Each point is reached from the start by the listed moves, each made 0, 1 or 2 times, or once backwards (-1), plus a little noise. Is the number of moves made odd or even? Then give how often each move was made.

Moves:
(1): [31  9]
(2): [-13  44]
Start: [-13  -5]
Points:
[37 59] -> odd (2, 1)
[-8 94] -> odd (1, 2)
[51 14] -> even (2, 0)

Moves:
(1): [ 19   4  -3  -9   7  -2 -11]
(2): [-4 19  2 -2  3 -6  5]
(3): [  3   2  25  -5 -15  -4   0]
(4): [ 6 10  2 23 -4  4 -7]
(5): [-6 -6 18 10 29 -7 -1]
(6): [-5  7 -4 -7  4 35 -8]
Start: [-10  12   5 -12  -6   7  -3]
Points:
[ -4  41  71 -49   9 -26   4] -> odd (1, 2, 2, -1, 1, 0)
[-17  68  95  33  23  15 -18] -> odd (0, 2, 2, 2, 2, 1)
[ 30  20  53  18 -42   9 -33] -> even (1, -1, 2, 2, 0, 0)

Moves:
(1): [27  5 -5  6 11 -6 -8  9 -8 -9 -2 -2 -1  2]
(2): [-12  32  -8  -4   7   0   7   5   4   2   3   0  -1  -1]
(3): [  4   5  34  -5   7   4   0  -3   8   3   0   4   2 -10]
(4): [ 2  5  8 30 -4  0 -9 -5 -6  0  4  2  0  0]
(5): [-9 -9 -1  4 24 -6 -1 -4  6 -6  4 -3 -3 -2]
(6): [  2  -1  -6   3   5  39  -5   0   4 -11   5   2  -3   6]
(7): [  5   1   2   9  -3   2  32   0 -12  -5  -9  -1   4   3]
(8): [ -9 -14   5   6   2  -4   2  31   7  13  -3   5  -2  -3]
(9): [14  3 -9 10 -8 -1 -2 -5 25  0  9 -4 19  4]
(10): [  5   4  -5   3   7   6   0 -10  -5  28  -2   1   4  -6]
(11): [ 5 -2 -1 -6  1  0  5  0 -4  2 22  7  1  5]
Start: [-7  3 -7 13 12  5  2 -8 -3 -5 -7 -3 -3  5]
Points:
[ 25  78  50  95  19  -2  25  25  49 -25  18   4  34  -3] -> even (1, 2, 2, 2, 0, 0, 1, 1, 2, -1, 0)
[-54  27 -43  14   4 -40  41  54  30  47  43  14  11  16] -> even (-1, 2, -1, 0, 0, -1, 0, 2, 1, 0, 2)
[ 16  87 -49  22   8 -25  50 -22 -80  18  20   7  -6  16] -> odd (1, 2, -1, 1, -1, -1, 1, -1, -1, 1, 2)
[ 33  73  41 -31  22 -15  11 -30  -5  23 -37 -10   8 -25] -> even (1, 1, 2, -1, -1, -1, 0, -1, 0, 1, -1)

Moves:
(1): [ 37   5  -4  -1   8  -6 -11   4  -5   0   2   5  -6  -6  -3  12   9  12]
(2): [-2 20 -3 -7  6 -1 -6  0 11  4 -4 10  2  4  1  7 -2  6]
(3): [  6   4  27  -3  -1  -5  -6  -9   4   6 -10  13   5  -7  -6  -9   3   4]
(4): [ -2   8   2  30 -13  -6  -8  -2  12 -17   2   0  -2  -1   0  -4  -3   9]
(5): [-10 -13   6  13  24   1   6   3   4   5 -12   0 -10 -24  10  10  -3  -7]
(6): [ 12  -1   2  -1  10  36   2  -7   5  -5  -4  12  -5   1   5 -12  -5   0]
(7): [ 7 -1  0  1 -2 -6 25  7 12 10 -1  8 14 -2 -5  7 -9  5]
(8): [ -2   1   7  -2  -4   4  -9  21  -4  -3  -2   1  -2 -10   7  -5   0   1]
(9): [-2 -6  2 -8  7 -2 -3  3 18  8  3 -9 -4 -4 -4 -7  3  6]
(10): [ 3 -2 -1 11  5 -1 -6  3  0 23  6  6  3  7  7  0  0  4]
(11): [ -1   6  10  -4  10   1   7  -5 -13  -5  23   5   1  -4  -8   6 -13   2]
(12): [  2 -13  -8  -4   4 -14 -11  -1   4  -2  -5  29  -3   0  -4 -11  -7  -4]
(13): [ -1  -3   0  -2   8   2 -10  -2  -3  -8   4   0  18  -2  10   5   4   3]
(14): [ 4 -3 12  5 10 -2 -2 11  3 -3 -4  1  1 23 -8  0  1 -1]
(15): [ 10   1   1  -5   6 -11   3  -7   6  -4   1 -13 -13  11  25  -4  -8   7]
(16): [ -2  -3   4  -2 -10   1  -2   0   5   4   1   4  -6   5   1  16   4   3]
(17): [ -6   3  -3  -3   5  -3  10   0   1 -11   7   6  -1   1   6   2  26  -4]
(18): [ -9  -8  -6   0   2   0   6   4  -7  -5 -15   1   2   0  -3  -6  10  29]
Start: [  3  13   1 -16   0   3  -2   1   2  -7  -7  -8  -3   3   7   3  -3   5]
Points:
[ 72  33 -12  18  52 -11  58  20 -18 -85  15 -16  57  33 -13  61  24  69] -> even (2, 0, -1, 1, 0, 0, 2, -1, -1, -1, 1, -1, 2, 2, 0, -1, 1, 1)
[ 53 -43 -28 -10  23  -3 -63   3  30 -80 -27   5 -44  25  34 -42   9  14] -> even (1, -1, -1, 1, 0, 1, -1, 0, 1, -1, -1, 2, 1, 1, 1, 0, 0, 0)
[  6  35  18 -31 -15 -86   4  39  27 -21  62  88  23  30  33  41  -1  46] -> odd (0, 1, 0, 1, -1, -1, 2, 2, 0, 1, 2, 2, 1, 0, 1, 2, 2, 0)
[ 24   8  51 -28  24  21 -51  31  28  14 -62 -10 -63  31  50 -45 -16  95] -> even (0, 1, 1, 0, 0, 1, -1, 2, 1, 1, 0, 0, -1, 1, 2, 1, -1, 2)

Moves:
(1): [ 13 -14   2  -8   1   1   5   3   0  -1  -4   8   2   6   1  -1  -4 -11
  -1  -6   6  10   2  -1  -5  -2   2]
(2): [13 24 -5 -4 -8 -4 12 -8 -1  5 -1 14  8 -8  2  9 -8  0  3  2  4 -2  3 -7
  2 -1 14]
(3): [ 10   0  21  -1   3  -6  -9   0   3  -3  -1   8   9  -8   3  -4   4   4
   4   1 -13  -5   9   7   7  -4   7]
(4): [  7  -2  -4  21   2   1   4  -1   8  10  -1   4 -12 -10  -6 -10  -5   4
  -4   6   5   0   7  -7  -7  -5  13]
(5): [ 2  4  5  5 16  2  5 -4 -3 -2  3  1  1  5  2 -1 -1  9  3 -2  2 -3  0  2
  1  0 -5]
(6): [  2   6  12   8 -11  21  -1  -1 -10  -9   0  -8   0  -1   0   6  -5   7
  -4 -12   8  -4   2   2  -1   0   6]
(7): [-7 -4  3  0 -5 -3 18  7  4  3  2 -1  6 -2  0 -3  8  5  2 -2  7 -2  1  3
  0  0  1]
(8): [  4   3  -2   5   7  -1   3  12   1   1  10  -5   4  -1   8   2  -4   9
  -4   5  -2  12  -5   4 -20  -9  -5]
(9): [ 4 -2 -6 -6  4 -2 -1  0 15 -3 -2  1  0  3 -2  5 -4  7 -6 -3 -4  1  5 -1
 -1  4  1]
(10): [ 5 -1 -2  0 -3  4 -3  7 -1 17  1  6  4  4  0  5  1  3 -7 -2 -2 -1  0  1
  0 -4 -7]
(11): [ -2   8  -3   2  -2  -7   5  -4   7   3  22   1   0   3  -2   2  -6  -3
  -3 -13   7  -5   2   1   2  -4  -3]
(12): [ -9   2  -9   4   9  10  -2   4  -1  -7   2  20   5   3  -6  -8   7   0
   2   2  -4   2  -4   7  -4 -11   2]
(13): [  9   2 -10   9   9  -1  -6  -5   9  -4  -7  -9  26   3  -5  -9   6  -4
  -1  -3  -3   2   5  -4  -3   6  -4]
(14): [ 2  0 10  5  1 -9  2  7  4 -3 -2  5 -8 13 -6  0 -2  2 -1  2  5  4 -2 11
 -3  8  1]
(15): [-2  0  1  2 -2 -3  1 -7 -4 -1 -3  4  1  7 17 -6  2  1 -1 -3 -2  1  1  0
 -5  0  3]
(16): [ -6  -9   7   8  -4   3   6  -5   2 -10   6   3   6  -3   1  25  -2   6
   2  12  -2   7   0  -6   2   1  -8]
(17): [ 5  7  3 -3  0  8  2  0  3 -2  2 -1 -6  4  1  5 20 -9 -3  0  4  2  2 -3
  1  1  0]
(18): [  6  -1  -2  -8  -9  -4 -11   0  -1  -3   7   3   0  -3  -5  -3   5  13
   2   5   6   3   3  -2  -2   3  -7]
(19): [ 0  1 -5  3  2  0 -8  2 12 14 -2  9 -5  3  9  5  0  1 23 -5 -3  7  2 -9
  1  8 -5]
(20): [ -4   2   8  -7   1  17   3  -3   4   2   1  -1   4   9   1 -10 -10  -5
   8  21   7   0   0   2   0   7  -1]
(21): [ -9   0  -6   1   2  -7 -13   2   2  -2  -7   1  10  -7   6   5  -5  -3
  -1  -7  29   4   3  12   3  -7  -1]
(22): [-11  -3   5  -4   5   3   6  -7  -9   9   4  -2   5   3 -10  -2  -1   0
  -3  -3  -4  20  14  -1   4   2   4]
(23): [ -4   0 -11  -2  -2   6   5  13   1  -5 -12   3   0  12   2  -1  -9   3
   3   5  -6  -9  27   2   0   0 -12]
(24): [  9   1 -11   9  -2   1  -4  -9  -1   0   2  -8   5   3  -7   9   2   2
  15  11  -8   8   3  33   0   0   3]
Start: [-16  -4   6   7   6 -12   7 -10   0  14  -8   1  -2 -14   0   1   4   1
  -4  -6   3   2  -3  -5   1   4 -15]
Points:
[-39  66 -18  -8  56 -10 -13 -12  -1  77  76  32  15  23 -13  57  13  19
  13  16  70  95 -19  62 -14 -12 -50] -> even (-1, 1, -1, -1, 2, -1, -1, 2, 0, 2, 1, 1, -1, 1, -1, 0, 2, 1, 1, 1, 2, 2, -1, 1)
[-18  39 -72  10 -37   9  29  31   5   2  -8  18  27  17  16  38  48  72
 -46 -13  40   2  63  49 -39 -20 -44] -> even (-1, 1, -1, 0, 0, 1, 2, 1, 2, 2, 0, 1, 0, 0, 2, 0, 2, 2, -1, -1, 1, 0, 2, 1)
[ 79  22  -5  -5  23 -58  -8 -27  44  32 -51  23  69 -24 -48 -25 -30  63
  27  58  13 -19  83  85  31  32  16] -> even (0, 2, 2, 1, 2, -1, 1, -1, 2, 1, -1, -1, 1, 1, -1, -1, -1, 2, -1, 1, 1, 0, 1, 2)
[ 24  28  -2  18  50 -60   9  15  51 -19 -26 -16 -27  37  32  -7 -14   1
 -46 -64   5 -26  17 -21 -31  24 -27] -> odd (0, 0, 0, 0, 1, 0, -1, 1, 2, -1, 1, -1, 1, 2, 1, -1, 1, -1, 0, -1, 0, -1, 1, -1)

Moves:
(1): [ 11  -7   6   4  -3  -9   6   6   1   4  -3   3   3   2   0 -14  -3 -10
   5  -3  -3   1   1  -5 -16  12]
(2): [ 4  9 -3  3 13 -6 -7  7  6 -1  4  4 -7 -1 10 -4 -5  0  4  1  2  9  0  3
  1  5]
(3): [  0  -4   9   7  -2   2 -13   1  -4   2  10  -5  -3   0   4   5  -8  11
   3  11   5   2   4  11 -11   1]
(4): [-4 -3  2 10 -2 12  9 -7 -2  6 -5  6  1  3  3 -2  1 -1  3  0 -1 -6 10 -6
  2 13]
(5): [ -6 -10 -10   1  11  -5   9  -8   0   4   6  -1   1   3   6   1  -3  -5
 -15  -7  -2   2   9   9   6   1]
(6): [  4  -1   3  -5  12   3   1   2  19   7  10  -5   0   2  -7   1  11  -1
  -1  -3 -18  -6  -4   8   7 -10]
(7): [-5  6  1 -1 -2 -7  8  5  0  5  3  4  0  2 -4  4 -1 -4 -3  0  4 -2 -3  4
  1 -1]
(8): [-7 -4 -6  7 -2  1 -1  7 -2  1  7 -1 -1  5 -3 -1  5  9  3 -2 -7 -7  4 -3
 -1 -3]
(9): [  2   2   4  -2  -5  -5   1   9  19  -8 -13  -2  20 -10  -6   7   0  -1
  -4  -5 -10   7   1   7   0   3]
(10): [ -5   2   0   7 -14   4 -17  -6   3  19  -2  -1  -6  -3   5 -14  -2  -5
  -4  -2   2   1   2   0   4  -4]
(11): [ 0  0 -1  3 -5 -1  7 -4 -1 -5  2  5 -1 -6 -4 -4  3  3  4 -5  2  3  3  2
  7  2]
(12): [ 5  3  2 -4 -5  1 -5 -2 -2 -5 -3 15 -5 -2 -1  5 -2  7  1  0  3  0 -2  5
 -2 -8]
(13): [  1   8   2  -9  -5   7   2   1 -10  -1   0   6   4 -17  11   2  -1   2
  -5  -9  -2  13  -7  -2  -6  15]
(14): [  5  -5   1  14   3   1  10  -5  -8  -5  11  -1  14  13   4   7   3  14
  16 -16  -5   9   5  -8   1 -12]
(15): [  8   9   3  -9  -1 -10  12   0   3 -11   8   1   5  -5  13   7  -1  -7
   2 -13  -1  -7  12  10  -4   9]
(16): [  4  -7  -5   5  -1   0  -2  -5  -1 -12   2   4  -3  -2 -17  17  -6 -12
  -3  -1  -8  -5   2  -9   6   5]
(17): [  5  -4  10  -1  10  -1 -10   8  -5  10   2   6  -1  10   0   5  13   3
  -2  -5   7   3  10   3   5   2]
(18): [ 11  -1   1   5  -3 -10  -3  -1  -3   8  -6   0 -12  -5   6   6  -1   6
  -3   1   8  -3  -5 -10 -11  10]
(19): [ 11  -3  -2  -2   8  -8  -3  -1  -9  14  -9   6  16  -3   9  -1   2  -2
  13  11   0 -10  -2  -7   6   3]
(20): [-3  7 -2 -6 -8  2 -4  6 12  2  8 -1  4  6  0 -4  3  1  0 12 -2  8  3  0
 -1 -2]
(21): [  4   3   1  -3   2   2   1   8   2  -3   9   1   0   3   0 -10 -12   7
  -9  -4  19  -9  -2   7   1   0]
(22): [ 8 -6  1  0 -1  1  5  7  0  5 -6  1 -6  0  3 10 -2 -1  4  0 -3  5  4  4
  4  0]
(23): [  5  11   7  -8   4   2   1   0  -8   5  -5   5  -1 -11 -11   0  -3   6
  -4  -5  -1   7  12  -4  -2  -7]
(24): [  8   9 -11   5   6  -4  -7  -1  -7  -4  -2 -12  -3   4  -7  -4  -2   2
  -4   8   0  -6  -9  13  -4   4]
Start: [ -2   6   0  15   7  -7  -5  -1   2  12   7  -8   0  -9   8 -10 -21 -15
  16  -3  -1   4   6   3   3   1]
Points:
[ 75 -12  -6  27  23 -71  17  24 -53  -3 -29  36  35 -45  65  59 -52 -40
  49  -7 -31   8   0  26 -48  91] -> odd (2, 1, 1, 0, 1, -1, 1, 1, 1, -1, -1, 2, 2, 0, 1, 1, 0, 0, 2, -1, -1, 2, -1, 1)
[ 48 -19 -14  63  43 -34  24 -23  33  27 -11  61  48 -43 -11  49  10  -3
  65 -86 -95  10  54 -42  67 -21] -> odd (0, 2, -1, 1, 1, 2, 0, 2, 2, 1, 2, 2, 0, 2, 0, 2, 0, 1, 2, -1, -1, 0, 1, -1)
[ 20  35 -21  30 -14  16 -21 -12  18 -11 -19 -33  46 -39 -12  13 -25   6
   0   5 -32  61 -14  -6   9  50] -> even (-1, 0, 0, 1, 0, 0, -1, -1, 2, 0, 1, -1, 2, 1, -1, 1, 0, 1, 0, 2, 0, 0, 0, 2)
[ -1  21  33   5  59 -21  17  21 -41  41  80  11  45  -5  45  36  16  44
  29 -65  -9   2  73  73  26 -17] -> odd (-1, 0, 2, 0, 1, 1, 2, 2, 0, 0, 1, 0, 1, 1, 2, -1, 2, -1, 1, -1, 0, 0, 1, 0)

Moves:
(1): [  6  21  12   0 -12   3  -4  23   3   1   8   5  12   3  11   1   0 -22
   4  14  -4  16 -10   4  -9   8 -10]
(2): [  3  -2   5   7  -9  -7  -4   7   0   4   0  -2   4   0   4   6  -3  -5
  -4   3 -10   6   1   4   6   6  -8]
(3): [  2  -3  -6  -8   1   1   1  -8   3  -1   5   0  -4   1   1   6   2   2
  -5   2   6  11 -10  -4   5   0   2]
(4): [ -8  -1   0  -4  13 -18   4 -17   3  -1  -2   7  12  -1  -2  -9  -1   4
  -3  -4   2  -7  12   2  -2  -9   7]
(5): [  0  -2  -4   1  -4  -5  -1   4  -5  -9   3   2  -6   0   2   4 -10  -2
  -7  -8   1  -2   5  -3  -3   9   2]
(6): [ -7   2  12   8 -12   1  -3   7  -2 -10  13   5   9  -7  -1 -10   3  -7
  -6   5  -2   0  -2  -1  -3   5  -4]
(7): [ -7  -1   4  10 -10   1  -6  -6  -2   1  -4   8   4   0   5  -7   6   4
  -8   6  18  -4  -1  -6  -4  -4   3]
(8): [-2  1 -3  4  0  7  1 -7 -8 13  1  5 -7  2  1  5 -1  3 -6  4 -2 -1  7  7
 -4  7 10]
(9): [ -6   7  18   4   0   5   4   4   2   9  -2   6  -5   5   3   2 -14 -14
   8   8 -21   4  -8  -5  11  -3 -10]
(10): [10 -3 -1 -4 -7  5  3  3 10  1  9 14 -6  2  1 10  4 -3  8 -7 -4 13 -5  2
  4  2  2]
(11): [  5   4  -4  -3   1   4  -1   4  10   6  -2  -1   7   8  11 -16 -11  11
   1   1  -4  -4  -2   6  -1  -3  -1]
(12): [  2   5   9  -3   0   9   4   0  -7  -6 -11  -6  -1  -7  13  -2   5   1
  -5  -3 -11  -2   3  -3   1  -3 -12]
(13): [  3   0   0   3   3  -2  -4   5   4   1   6  -3   4   2  10  11   0   5
  -2  -2  -5 -12   2  -2   8  -5   2]
(14): [  6  -8  -5  -3   3  -6   3   5  -3  -3   5   1  -6  -3   1   6  -3  -2
   3  -2  -3   5   4   2   5 -12  -1]
(15): [ 6 -6 -6 -1  6  4  8 -6 -2  6  5  4  3 12 -9  6  0  3 -1  0 -1  9 12 -4
  2 -2 -1]
(16): [  4   0  -2  11  -1   4  -2 -12   0  -6  -5   3 -10  14  -6 -10   1  -1
  -4  -6  -1  12 -11   8   9 -10   5]
(17): [  3   5  -1  -3   1  -3   0 -13   1  -1  -7   1  -1   3  -3   1  -7   7
   8  -5 -10  -1   9   0  -1  -8   4]
(18): [ -5   6  -1  -3 -20   2  -6  11   9   5   5   4   2   7   5   1  11 -12
  -5   2  -1   2  -6  -1  -3  -1 -10]
(19): [  0  -5 -14 -13   8   1   0   3 -12   6   0   5  -1  -5  -9  13  12   8
   2  -8  -4   0  -1  -9   8  -1  11]
(20): [ 15  -2 -11  -2  -5 -14  12  14  -7   0   9   3  -1  -7   4  20  11  10
   0  -1  -5  -3  -5 -10 -12   4  -3]
(21): [ 10   2  -2  -3   3   4   2  -1  -8   5   5  -1 -12   2   9  -3   4  -6
   9 -11  -7  11  -6 -11  16   4  -1]
(22): [ -4  -6   3  -1   2   2  -3 -15 -10   9   5   2   2  11  -7  -2  -3  -2
   7  -9   9   9  -7  11 -12   2  -1]
(23): [ -1   2   8  -2   4  -3 -10   4   2  -3   2   0 -12   0  -3   4   0   9
  -3  -8  -7  -1   7  -2  -1  -8   0]
(24): [  5  -9  -9   7   7  -3  -1  -9   5  -1  -6   1   0  -6   6  -1   4   6
  -7  -9  -9   7   2 -12 -14  -3   9]
Start: [  0  -8 -14  -6  -5  -7  -5  -5  -2  -8  -1  -5  -2   6   1   1   0  12
   3   7  -2  -1  12   4  -1  -6  17]
Points:
[ 27 -25 -26  -3  -3 -13  40 -66  37  92  55  72   0  82  28  19  -7  49
  16   4 -33  19   5  -5   6 -19  27] -> odd (-1, 0, 1, 2, -1, 0, 1, 2, 2, 2, 2, -1, 1, -1, 2, 0, 0, 1, -1, 2, 1, 1, 0, 0)
[ 42 -44 -79 -43  14 -40  43 -47 -95   5  49  42   1   4 -19  86  14  74
  12 -51 -11  -6  59  10 -25  11  69] -> odd (0, 0, 0, 1, 2, 1, 0, 2, -1, 1, 0, 1, 1, 1, 1, 0, 2, -1, 2, 2, 0, 2, -1, -1)
[ 14 -32 -13  66  -7   9  18 -31  14  21  31  55 -12  54  22 -26 -57  19
  -4  33 -13  25 -34  46 -18 -37  43] -> even (0, -1, 0, 0, 0, 1, 1, 2, 2, 1, 2, -1, 1, 2, 0, 2, -1, -1, -1, 1, -1, 1, -1, 1)
